Every row gives one point. Each copy is the shape, with its points in the same order, turned, moved and blurred by noise. Some copies are also mirrored. Which?

Shape (9 x 3):
30, -24, 38
1, -10, -6
6, 11, -24
-24, 11, -32
-54, 40, -20
107, 9, 32
1, 10, -26
39, -29, 10
-3, 8, -15
Copy 1, 9 rows:
11, 33, -13
-19, -12, -10
-14, -32, 4
-46, -41, 4
-80, -36, 24
83, 26, 34
-19, -39, 0
21, 11, -20
-22, -25, 4
Copy 1 is: mirrored
Copy 2:
33, -8, 28
2, -1, -14
-3, 11, -25
-33, 8, -38
-73, 24, -24
95, 49, 14
-11, 10, -30
42, -10, -2
-17, 15, -21
Copy 2 is: only turned
Copy 3:
30, 2, 51
11, 8, 2
12, 30, -16
-16, 21, -31
-54, 39, -27
95, 54, 58
6, 26, -20
46, -2, 25
2, 25, -11
Copy 3 is: only turned

Shape (8 x 3):
12, 16, 18
72, 8, -35
13, -22, 31
-19, -22, 6
-5, 0, -55
42, 0, 25
-95, 4, -15
-15, 5, 3
Copy 1:
22, -1, 2
-18, 69, 29
5, -27, 38
-11, -32, -1
-42, 19, -25
20, 13, 35
-17, -65, -73
-3, -17, -7
Copy 1 is: mirrored
Copy 2:
8, 15, -25
86, 11, -6
10, -43, -32
-17, -16, 3
34, 7, 42
22, -3, -59
-67, 9, 57
-13, 2, 3
Copy 2 is: mirrored

Shape:
22, -6, 32, 16
33, 29, -45, -69
13, 85, 17, 24
-30, 0, 32, -25
-15, -5, 7, -12
8, -23, -23, 26
-5, -38, -21, 27
-92, -7, -46, 1
-13, 11, -23, -14
-19, -32, 21, 27
Copy 1 (10 x 4):
-7, 10, 20, -31
82, 3, -36, 27
-11, 83, -28, -5
-9, 3, 27, 34
-3, -10, 5, 16
-11, -29, -28, -27
-21, -44, -19, -22
-50, -47, -48, 66
8, -6, -28, 21
-38, -25, 16, -14
Copy 1 is: mirrored
Copy 2:
9, -7, -28, -13
76, 58, 50, -16
10, 81, -49, -4
-23, 14, 17, -29
-8, 8, 18, -5
14, -9, 11, 36
0, -20, 19, 47
-54, 38, 73, 47
11, 33, 25, 15
-26, -23, -3, 8
Copy 2 is: mirrored
Copy 3, 10 rows:
18, -16, 30, 18
29, 34, -19, -76
-13, 73, 29, 32
-25, -20, 37, -35
-20, -14, 5, -16
11, -28, -34, 17
3, -46, -30, 16
-84, -23, -52, -25
-7, 5, -22, -18
-21, -49, 8, 26
Copy 3 is: only turned

Shape (9 x 6):
33, -31, 5, 8, -9, -22
19, -30, -34, 7, -18, -18
8, -16, 12, 30, 21, 32
-33, -39, -23, -11, -117, 45
26, -27, 5, 22, -29, -15
40, -8, -20, 7, 25, -9
37, -37, 14, -35, 7, -24
-7, -37, -18, 9, 20, -25
-81, 67, -21, 17, 22, -11
Copy 1 (9 x 6):
37, -16, 0, 19, -11, -24
24, -37, -30, 1, -6, -19
-6, -8, 15, 33, 22, 17
-56, -47, -23, -47, -86, 24
23, -12, -4, 18, -30, -20
39, -4, -14, 11, 31, -12
47, -23, 26, -20, 12, -40
8, -45, -5, 21, 24, -34
-82, 27, -43, 9, 58, -44
Copy 1 is: only turned
Copy 2:
21, -28, -21, 5, -1, -34
6, -25, -63, 25, -5, -27
10, -18, -2, 26, 33, 23
7, -73, -68, 38, -95, 49
21, -26, -21, 28, -16, -26
22, -5, -43, 4, 28, -28
39, -25, -20, -35, 6, -34
-21, -30, -35, -5, 26, -23
-81, 61, -29, 3, 0, 40
Copy 2 is: only turned

Shape (9 x 6):
19, 12, 13, 10, -24, 48
-45, -29, -42, 3, 40, -1
-6, 0, -28, 79, 13, -35
14, -43, -8, -7, 24, -46
-8, -10, -21, -41, -4, 12
8, 48, -56, 5, -36, -17
24, 24, 11, 59, 35, -13
31, -26, -16, -12, 2, 4
103, 0, -2, -7, -8, 20
Copy 1, 9 rows:
28, 13, 8, -19, -43, 57
-31, -36, 6, 5, 48, 30
5, 16, 48, 64, 22, 9
11, -40, -5, 16, 9, -30
-1, -18, -5, -49, 5, 18
20, 54, 43, -34, 24, 3
20, 34, -5, 62, -7, 22
37, -26, -3, -14, -3, 10
103, 7, -20, -15, -29, 13
Copy 1 is: mirrored
Copy 2, 9 rows:
9, 0, 5, 37, 5, 62
-4, 57, -48, -8, -36, -15
-3, 18, -26, 79, -19, -35
38, 9, 2, -1, -10, -54
6, 6, -26, -32, 7, 15
-23, -28, -59, 44, 40, 5
19, 30, 12, 77, 20, -17
41, -11, -12, 2, -4, 5
86, -41, 6, 33, 33, 33
Copy 2 is: mirrored
Copy 3 (9 x 6):
-1, -7, -13, 3, -52, 35
14, -10, -22, 39, 66, 40
9, -16, -52, 55, 20, -27
43, -46, 0, 9, 48, -6
40, 5, 16, -1, 14, 53
63, 44, -29, 20, -12, -11
-10, -26, -61, 1, -1, -40
54, -39, -13, 3, 1, 34
74, -47, -41, -38, -55, 17
Copy 3 is: mirrored

Shape, 11 rows:
15, 43, 10, 18, -20, -9, -10, 13
-1, -15, 14, 52, -39, -17, 40, 19
-30, -8, -45, 3, 3, -22, -44, -45
-20, 41, 2, 29, -5, -35, 6, -15
-27, 21, -41, 11, -23, 0, 29, -30
24, 21, 20, -15, -42, -28, 6, -32
62, -24, 5, 81, 54, 43, 84, 23
-49, 38, 2, 16, -22, -18, 1, -51
1, 45, -15, -5, -48, -28, 8, 12
3, 22, 30, 13, -26, 36, 6, 14
18, -34, 17, 27, 60, 18, 78, 41
Copy 1:
14, 49, 19, 21, -30, -16, 5, 23
-15, 6, 3, 40, -44, 7, 70, 37
-39, -10, -28, 13, -23, -9, -51, -8
-30, 32, 4, 41, -6, -21, -2, 40
-49, 37, -21, 6, -31, 23, -5, 38
-5, 20, 46, 31, -45, 14, -23, 42
51, 22, -49, 48, 34, 83, 94, 26
-71, 39, 14, 37, -15, -5, -21, 25
-7, 42, 14, 1, -51, -22, 0, 59
-3, 55, 33, 6, -21, 18, 36, 1
23, -8, -21, 1, 51, 52, 84, 39
Copy 1 is: mirrored
Copy 2 (11 x 8):
22, 40, 8, 21, 3, 5, -9, 13
24, -19, 12, 21, -47, 15, 29, 2
-18, -9, -8, 21, 44, -35, -26, -63
-4, 41, 3, 17, -9, 1, 8, -36
-46, 1, 5, 29, 16, -3, 30, -23
18, 29, 29, 5, 7, -54, 24, 4
67, -36, -31, 4, 17, 92, 86, 19
-31, 36, 39, 20, 3, -8, 5, -51
-16, 39, 1, 25, -19, -29, -1, 19
10, 15, 45, 1, 10, 30, 1, 30
32, -37, -35, -55, 2, 66, 62, 11
Copy 2 is: mirrored
Copy 3:
9, 50, -2, 12, 4, 3, -2, 22
7, 18, 9, 36, -45, -12, 60, 11
-11, -20, -52, 11, -5, -17, -44, -31
-13, 33, -14, 29, 16, -30, 9, 5
-24, 20, -44, 24, 4, 9, 28, -34
22, 56, -5, -21, -11, -23, 12, -29
90, -24, 16, 91, 22, 38, 89, 21
-42, 33, -8, 23, 14, -29, -2, -39
-11, 58, -30, -13, -10, -2, 22, 15
5, 36, 36, 14, -4, 35, 16, 5
54, -46, 24, 33, 31, 20, 87, 28
Copy 3 is: only turned
Copy 4 (11 x 8):
17, 20, 13, 27, -1, 1, -36, 29
7, -20, 24, 57, -42, 10, 28, 24
-10, -19, -31, 2, -8, -16, -44, -65
3, 11, 5, 52, -7, -39, -17, 3
-22, 22, -28, 48, -24, 9, -3, -30
37, 38, 28, 7, -24, 1, -2, -18
45, -44, 8, 105, 68, 72, 41, 31
-25, 29, 16, 52, -24, -29, -32, -44
0, 41, -7, 7, -39, -11, -12, 25
-10, 17, 46, 32, 5, 35, -21, 21
-2, -40, 18, 54, 66, 41, 64, 24
Copy 4 is: only turned

Shape:
-24, -13, 38, 7, 11, 7, -36, 2, -26
-30, 14, -78, 30, -8, 18, -52, 9, -31
5, -2, -16, 22, -25, -2, 16, -2, -28
-16, -35, 18, -4, -28, 15, -11, 13, 5
-1, 6, 31, -7, -7, -42, 1, -12, -5
11, -11, -40, 45, -50, -50, -91, -2, 4
-29, -29, -92, -3, 6, -9, -15, 9, 4
-33, 12, 42, 28, -3, 3, 6, -11, 68
58, 1, 32, 23, 11, -48, -35, 24, -11
-19, -16, -14, -16, -28, -7, -4, 22, 31
-17, 11, 31, -7, -17, 3, -8, -52, -12
-15, 8, 33, 6, -6, 9, 5, -89, -5
-34, -53, -67, 3, 4, 9, -1, 0, -31
-30, -37, 36, 52, -40, -3, 7, -25, 74
121, -33, 37, 6, 4, 15, 1, 9, 32
Copy 1, 15 rows:
-59, 10, -4, -9, 21, -9, -23, 22, -2
-51, 4, -88, 52, 27, -21, 24, -23, 9
1, -23, -42, 10, -2, -19, 7, 17, -19
-36, -5, 14, 6, -20, -5, 7, 0, -4
2, -10, -7, -27, 2, -34, -29, 21, 21
-17, 24, -51, 57, -11, -55, -56, -60, 12
-14, -12, -36, 43, 35, -34, 60, -45, 23
-9, -26, 22, 22, -10, 28, -29, 34, 66
19, 51, -7, 8, 10, -53, -51, 32, -8
-13, -6, 2, 16, -25, -23, 28, -9, 34
-23, -23, -27, -43, 2, 17, -31, 4, 16
-3, -40, -27, -46, 20, 43, -41, -2, 16
-31, -29, -27, 25, 42, -26, 53, -36, -19
-1, -52, 40, 44, -29, 27, -44, -7, 33
72, 74, 29, 7, -19, 21, -17, 25, -38
Copy 1 is: mirrored
Copy 2 (15 x 9):
-13, -2, 10, -13, -21, 19, -67, 6, -24
5, -10, -21, 53, -65, 47, -10, 44, 24
-11, -20, 13, 32, -24, -8, 6, 3, -23
-35, -26, -16, -4, -21, -27, -43, 10, -13
-9, 3, 16, -25, -29, -13, -14, -38, -23
18, -38, -9, 40, -115, 0, -45, -33, 35
-3, -39, -34, 16, -30, 25, 21, 27, 56
-45, 42, 29, -13, -12, -52, -45, -6, 31
65, -16, 25, -8, -37, -24, -46, -36, -24
-24, -13, -29, -15, -35, -36, -9, 11, 15
-46, 23, 1, 10, -17, 10, -33, -38, -29
-61, 31, 15, 27, 6, 17, -30, -59, -16
-24, -61, -20, 20, -10, 36, 6, 30, 21
-73, -7, 32, 11, -23, -73, -52, -22, 42
61, -22, -16, 32, 37, -89, -57, -48, -25
Copy 2 is: mirrored
Copy 3:
-16, -2, 37, -3, -23, -4, -32, 12, -5
-63, 62, -37, 2, -7, 2, -8, 38, -42
4, 23, -7, -19, -5, 4, 25, -1, -31
-15, -14, 16, -21, -29, -2, 18, 20, 23
1, -6, 28, -22, 20, 10, -5, -29, 5
-72, -15, -72, -13, 13, 56, -25, 12, -17
-66, 31, -47, -13, 26, -45, 33, 18, -14
12, 6, 9, 49, -6, 10, 8, -20, 61
14, -38, 11, -14, 48, 46, -27, 25, -25
-31, 7, -5, -24, 8, -3, 34, 20, 39
9, 18, 9, -21, -35, -3, -28, -38, 9
35, 10, -5, -4, -37, -20, -38, -61, 3
-49, 13, -27, -15, -8, -63, 32, 15, -35
1, -40, -20, 43, -35, 19, 29, -26, 56
87, -56, -27, -41, 26, 14, -9, 62, 19
Copy 3 is: mirrored

Shape, 15 rows:
7, 3, -15, 72, 8, -31, -22, -19, -30
-45, -8, 15, 22, -26, -10, 5, -21, 49
-49, -58, 10, 8, -43, -26, 6, 8, 5
35, 29, -65, -12, 72, -43, -68, 39, -31
-6, -22, -2, -38, -8, -40, 20, -17, -1
-59, 43, 15, 6, 18, 15, -68, 3, -36
14, 37, -15, -10, 13, -8, -76, 36, -10
0, -78, -29, -44, -11, 1, 8, 3, 16
65, -5, -36, 59, 43, -9, -15, 15, -17
20, 30, -38, -44, 58, 10, -42, 24, -25
8, -25, -13, -43, -6, -3, 31, 36, -2
-28, -34, 34, -15, -7, -19, 17, 27, 11
18, -27, 31, 37, -8, -39, -42, -25, -5
32, -25, -4, 31, 32, -8, -8, -10, -14
19, -11, -15, 4, -32, -11, -6, -2, -18
Copy 1:
28, -43, 29, -19, -28, -17, -35, -50, 24
-38, 44, 3, 16, -24, 16, -23, -21, 24
-38, -4, -25, 13, -27, 39, 20, -38, 58
33, -101, -22, 8, 63, -61, -51, 10, 12
-45, -20, -31, -29, -4, -11, 17, 6, 47
-20, -56, 29, 14, 32, 50, -76, 5, -1
37, -52, -3, 18, 48, 8, -41, 34, 16
-23, -9, -77, -17, 12, 6, 38, -17, 15
59, -54, -9, -17, -14, -57, -17, -28, -19
2, -71, -20, -3, 61, -21, -27, 32, -25
-24, -29, -33, 13, 15, -9, 52, 12, 19
-43, -16, -29, 23, -36, 25, 16, 9, 27
26, -22, -10, -31, -38, 16, -43, -16, 46
17, -39, -18, -22, -32, -19, -18, -13, -9
10, -18, 1, -18, 4, 1, 20, -9, 27
Copy 1 is: mirrored
Copy 2:
-30, 74, -36, -5, -28, -1, -26, 8, -11
16, 24, -9, -49, 10, 0, 43, -20, 27
-45, 7, 7, -38, 26, -26, 4, -33, 32
-43, 28, 18, 40, -47, 16, -41, 121, -19
-11, -17, 19, 17, -17, -16, 10, -18, 3
-33, 21, -11, -71, -20, 19, 6, 52, -64
-11, 22, 25, -35, -41, -9, -24, 84, -19
-5, -23, 49, 2, 17, 14, -29, -14, 51
14, 85, -5, 30, -13, -1, -65, 47, -1
-1, -12, 26, 18, -26, 27, -40, 94, -39
4, -35, 23, 12, 20, -22, -24, 15, 9
-9, -1, 34, -9, 33, -38, 14, -12, 0
-19, 72, 23, -21, -39, -14, -14, -16, -2
2, 58, 10, 15, -2, 7, -38, 6, -9
-8, 11, -1, -16, -30, -14, -35, -4, 12
Copy 2 is: mirrored

Shape (16 x 11):
30, 28, 52, 0, 0, -51, -3, 8, -47, 18, -17
-3, 71, -18, 25, -13, 1, 14, 56, -42, -22, 4
-1, 60, -56, 13, -6, 22, 31, -1, 13, 21, -49
-40, -23, -58, 59, -38, 5, 35, 0, -16, 16, -52
23, -1, -18, -29, -16, 0, -41, 36, 8, 1, 8
-17, -25, -74, -23, -58, -9, -8, 42, -12, -28, -7
-47, 34, -51, 9, 50, -14, 19, 45, 7, 39, 3
12, -43, -49, -14, -3, 17, -23, 16, 20, 48, 15
-28, 2, 2, 4, -54, -30, -77, 19, 0, 7, -44
43, 5, -17, -7, 16, 3, 41, 12, -24, 18, -17
17, -12, -68, 20, 21, -1, -20, 4, 1, 5, 18
16, 49, -17, 4, -24, -23, 33, 8, 25, 43, -10
-29, 17, 34, 25, 32, -40, 18, -19, -23, 12, 13
33, 44, -32, -8, 1, 1, -61, 35, -55, 53, 1
-42, 33, -9, 2, -16, 41, 6, 11, 48, -33, 39
-64, 44, 18, -29, -72, -8, 3, -24, 28, -1, -12
Copy 1, 16 rows:
7, 28, 13, 43, -30, -81, 16, -11, 0, 25, -20
-4, 51, -43, 31, -66, -6, 32, 37, -19, -26, 2
-8, 73, -14, 22, 9, 38, -7, 14, 6, -45, -43
-25, 32, 43, 62, 15, 36, -20, 56, -46, -48, -16
30, -6, -2, -25, -39, -17, -32, 30, 8, -11, -20
-2, -2, 20, -30, -38, -1, -30, 66, -50, -67, -17
-27, 47, -56, 9, 33, -4, -12, 68, 10, -4, 12
37, 1, 22, -28, 18, 18, -53, 45, -2, 2, 4
-15, -11, 20, 34, -58, -29, -67, 47, -5, -1, -66
31, 35, 8, 5, 18, -15, 30, -2, -11, -16, -4
37, 8, -21, 8, 7, 10, -52, 22, -19, -31, 22
0, 81, 14, 9, -7, -16, -12, 21, 35, -22, -12
-40, 16, -1, 53, 3, -45, -5, -8, 7, 17, 33
50, 48, -38, -1, -36, -22, -38, 22, -36, 39, -36
-45, 1, -16, -12, -53, 48, -12, 19, 47, -30, 27
-92, 33, 39, -4, -57, -2, -35, 3, 32, -18, -35
Copy 1 is: mirrored
Copy 2, 16 rows:
23, 22, 67, 2, -3, -65, -23, -10, -27, 21, -11
24, 75, 21, 12, -39, -31, 30, 52, -36, -30, 3
38, 53, -29, 13, -36, 16, 13, 37, 12, 4, -71
-3, -26, -28, 46, -75, -9, 54, 36, 5, 10, -59
-3, 0, -4, -48, -17, -23, -33, 51, 6, -4, 7
-39, -2, -4, -36, -85, -11, 15, 66, 7, -35, -22
-42, 62, -27, 43, 14, -16, 9, 72, 6, 7, -47
-21, -29, -26, -2, -19, 7, -39, 65, 20, 35, 0
-10, -14, -23, -70, -21, -73, 23, 8, -17, 23, -28
27, 22, 39, 34, -27, 7, -33, 27, -10, -5, -33
-12, 14, -51, 22, -39, -17, -34, 41, 19, -8, 4
39, 47, 20, 2, -15, -12, 7, 35, 40, 28, -38
-21, 27, 21, 44, 20, -40, 5, -20, 4, 18, -4
10, 57, -5, -21, -39, -43, -48, 51, -56, 46, -1
-7, 39, -31, -22, 14, 22, 52, 26, 29, -32, 21
-11, 28, 11, -63, -6, 1, 80, -20, 30, 21, -40
Copy 2 is: mirrored
Copy 3, 16 rows:
25, 12, 57, 1, -44, -40, -49, 11, -19, 15, -31
33, 50, 17, 32, -27, -34, 22, 31, -34, -34, 9
40, 90, -27, 21, -40, -4, 48, 5, 0, 46, -16
35, -8, -57, 64, -36, -11, 44, 26, -6, 31, -15
41, 37, 2, -12, -22, 30, -25, 46, 20, -22, 7
36, 4, -61, -19, -32, 8, 17, 58, 8, -37, 19
-9, 88, -33, 20, 25, -41, 1, 38, 7, 33, 23
34, 24, -39, -2, -16, 37, -33, 47, 36, 44, 37
-14, 15, -29, 22, -58, 21, -47, 48, 9, -31, -53
66, 32, 20, -13, -13, -16, 18, 16, -10, 44, 8
55, 37, -44, 15, 17, 12, -23, 3, 5, 11, 31
24, 63, 4, 19, -65, -42, 6, 6, 32, 34, 2
-19, 8, 32, 22, 6, -39, -21, -34, -9, 33, -2
41, 80, 6, 13, -46, 20, -61, 45, -48, 8, 16
-28, 52, -5, 21, -13, 26, 36, -7, 43, -44, 45
-66, 22, -5, 8, -84, 1, 19, 1, 26, -19, -5
Copy 3 is: only turned
